Rows are points. Any point is a mix of the corners, with weights that add up to 1. It lies inside the corners' shape when no weight is negative. Say inside or outside, and name the corners with a negative weight.

Corners:
(1): [ 5 -7]
(2): [-58 -20]
(3): [ 0 11]
Points:
[ 2 -6] -> inside
[-25  -6] -> inside
[-31  -4] -> outside (1)
[-14  -4] -> inside
[15  6] -> outside (2)
[-4  8] -> inside
[-53 -18] -> inside
[-60 -19] -> outside (1)

Corners:
(1): [-22 -17  -9   6 -25   0  -6  13  26]
(2): [  9   7 -11  -5 -12 -20  11  -1  -7]
(3): [ 3 15  6 -4  0 12 -4 13 12]
(4): [ -8  -2  18   5  -7   0  -1 -30 -26]
(5): [  7 -19  23  -9  15  25 -22 -32 -60]
(6): [  4 -19  -4  28 -21  17  18   6  15]
(7): [ -1 -15   9   4  28  27 -15 -31 -33]
(8): [-11  15 -26   5 -27 -10  -3  11  14]
(9): [ 10   2  -4 -26  -9  14 -13 -12  14]
(10): [  8  11 -11  25 -15 -27  -4   2  14]
Points:
[ 5  1 -4  1 -7  0 -7 -8  4] -> inside
[  2  -7   8  14   2   2  -5 -24 -32] -> outside (1, 3, 9)
[ 3  4 -3 19 -8 -7  4 -2  2] -> outside (1, 5, 9)
[ -1   0  -4  -2 -15  -1  -2  -2   3] -> outside (7)
[  3   0   0   3  -9  -3  -1  -2 -10] -> outside (7, 9)
[-4  3 -4 -2 -4  3 -8 -4  5] -> outside (5, 6)
[  5  -1   4   0  -1   7  -6 -13 -15] -> outside (1)

Corners:
(1): [-17  -3   5  -7   2   8   8  16  -4  -2   2 -10 -24   3  15  30 -12  25
   4  -8]
(2): [-31   4   1 -17 -36   4 -29 -14   8 -15 -17 -15 -23 -22 -12  39 -13 -18
 -12 -29]
(3): [ -6  -6  26  -8 -20 -13  -3 -39  28 -21   1 -15  -1 -25 -16 -24 -26   3
  -4 -17]
(4): [-24 -23   1   0 -13   7  -5  18  -4  -3 -18 -15 -23  -2 -10  28 -20   7
  -9  -7]
(5): [  5 -15  16  14 -11  15  27  17  10  17  -5  11  10  16  16  35  23 -10
  22 -25]
(6): [ 12   5   2  25  42  -6  -7 -20  -2 -22 -12   6  -6  17  -7   3  29 -14
  11  -1]
(7): [ 20 -25   8  21  25   7  23  13   1 -17   2  49  15  60  22  46   8   4
  21  14]
(8): [  8  34   2  -3  -9  -7   6  -3  -7 -17   3   3  -7  -2 -23  -6   4 -14
  -6  -5]
(9): [-17   1   7   7  -9  10 -15 -18 -18  -7 -11 -18  -5  -4  18   4 -27  20
 -26  -2]
(10): [-23  13  -4   1  35   3 -20 -10 -11   7  -4 -17 -27  47  38  -1 -24   0
 -11  40]
(11): [-19  27   5   0  21 -17   7 -25 -21   5   0   7 -15  11 -11 -16  -3 -23
  -2 -10]
(12): [-45  16 -13 -12  17   5   0   7  -3  25 -19  -4 -15  10   9  -2 -28  16
 -13  -7]
(13): [-14  31   7  19  14   0   2 -37  -2  -3  13  -4   1 -28  14 -27 -30 -19
  -6  22]
(14): [ 28 -33   3   8  12  17  22   8  -5  -1 -27  46 -10  32   9  34  47   1
  26   5]
(15): [-11 -30   2  -7  -5  16   6  27   6 -22 -19 -21 -15 -14  24   9 -20  -3
 -11 -28]
(16): [  8 -11 -11  10  14  -7  36 -10 -15  -4  -3  17  22  38   5   0  31  11
  23  23]
(17): [ 18   4 -10  18  18 -26   3  -5 -11  -6  19  40  16  30  -3  -6  36  -4
  14   3]
(18): [ 11   0  23 -12  14  -6  -3 -11 -14 -11  23  -1  13 -19 -16  -5  11 -16
 -11   1]
(19): [-29  41  31  -9   1 -30   9 -22   7 -15   9   6   8 -12 -10 -12   7  -1
  -6  36]
(20): [  0  -5  25 -19 -24 -14   1   4  17  -5 -20 -23  -4 -39   0  29 -28   3
  -9 -14]
(21): [-16  15  19   6  28   7 -26  -4 -16  -7  -5   0   8  14  21   0 -12  18
  22  41]
Points:
[ -5   3   4   3  12  -2  -1  -8  -5 -10  -7   1  -7   7   4   4  -2  -1
  -1   4] -> outside (5)
[-25   5   7  -7   2   0 -17  -6  -6   1  -4 -20 -14 -11  11  -1 -28  -2
 -10  -7] -> outside (6, 7, 8, 14, 16, 19)
[-8  2  3  3  6  1 -1 -9 -4 -6 -6  5 -5 10  3  5  2 -3  0  3] -> outside (1, 20)

Corners:
(1): [-20  -5 -23  23 -14  -5  -3   0  13  21  -1  25   4 -13  10  -5  13 -20
  -2   7]
(2): [ -5   4  23  11  -1 -17 -27  11  -9  -1  18 -15   3  -4  -4 -12  12   2
 -18 -21]
(3): [  7   4  20  11 -13  13   0  15  -9 -25  -7   7 -21 -17 -17 -12  15 -22
   5  10]
(4): [ -8  -2 -18  14  -5 -12   1  -2 -22   1   3 -11  11   9   4   7   4 -12
   4   9]
(5): [ -4  18  24  -1  -7   0  14  14   1   1 -11  -4 -11  22   7  -8  -2 -20
 -19  -4]
(6): [-25 -19 -16  10  12 -14 -17  -3  23  17  -8  -7   8 -12  11  15  19 -14
  18   9]
(7): [-15  10  -9  -5 -11  -5 -15   9   0  15   1   4  37  19  -3  -8  22  -9
 -25  28]
(8): [  9 -19  23   7  -6 -11 -26  18  -8  14 -23   0 -10  -1   1   0 -18  -2
  -5 -11]
(9): [ -2 -24  11  13  21 -11 -14   1 -17   4  36  -7  -8   9  19   1 -29  21
 -13 -18]
(10): [-20 -24  10 -12  -9 -13  -9  15  14  -3  -3   5 -13 -16  -9   9   3 -13
   6 -32]
(11): [  8  18  -5  -1  13  -5  11 -11   3 -17 -18  -5   3   9  13  -8  11 -15
   0   4]
(12): [  7  -4  -3  16   5 -24  17  -7  -6   0  10   7  11  17   9   7   7  17
  23   6]
(13): [-10   6   7   7 -25  31 -21  25 -15 -30 -35   7 -16  14 -13   2   2   6
 -27   1]
(14): [ -8 -17  -6  -7 -13 -28 -17  -8  10  11  17  -3   7  12   8  10 -13   3
   3  10]
(15): [ -5  17 -20  -1 -11 -14  16   4   3  -9   6 -17  11   9  15 -24   2 -17
   2  16]
(16): [-10 -17   3  14 -10  14 -11  -3   8  19  -6   1 -21 -14 -10  -5  16  -4
   0  -8]
(17): [  3  -4 -13  -4 -15   1  -9  -3  18 -15  24  13  14 -18  -1  11  -7 -24
  60 -10]
(18): [ 14  -2   0  -2  -1   2 -16  23  12  16   2   2   2  -3  -2  27 -11  21
 -15 -13]
(19): [ 19   3  14  12  20 -13   3   1 -28  21  11 -19 -37  28  26  -4   0  13
  -2  -2]
(20): [ -5 -31 -13  13 -17   6 -21   5   4 -17  17   5  19  18  -1   0   1  -4
  -2  -5]
(21): [  4  -3   0  -5  12 -27  -9  15   5 -17  21 -10  -9  13  -8  -8 -37 -10
   4 -21]
Points:
[ -9   1 -12  12  -7  -3   4  -4  -6   0   3  -3   3  14  12 -10  10  -9
  -6  21] -> outside (2, 8, 10, 17, 18, 21)
[-7 -5 -7  7 -4 -6 -6  2  4  0  5  0  4  5  5  0  5 -7  1  2] -> outside (8)
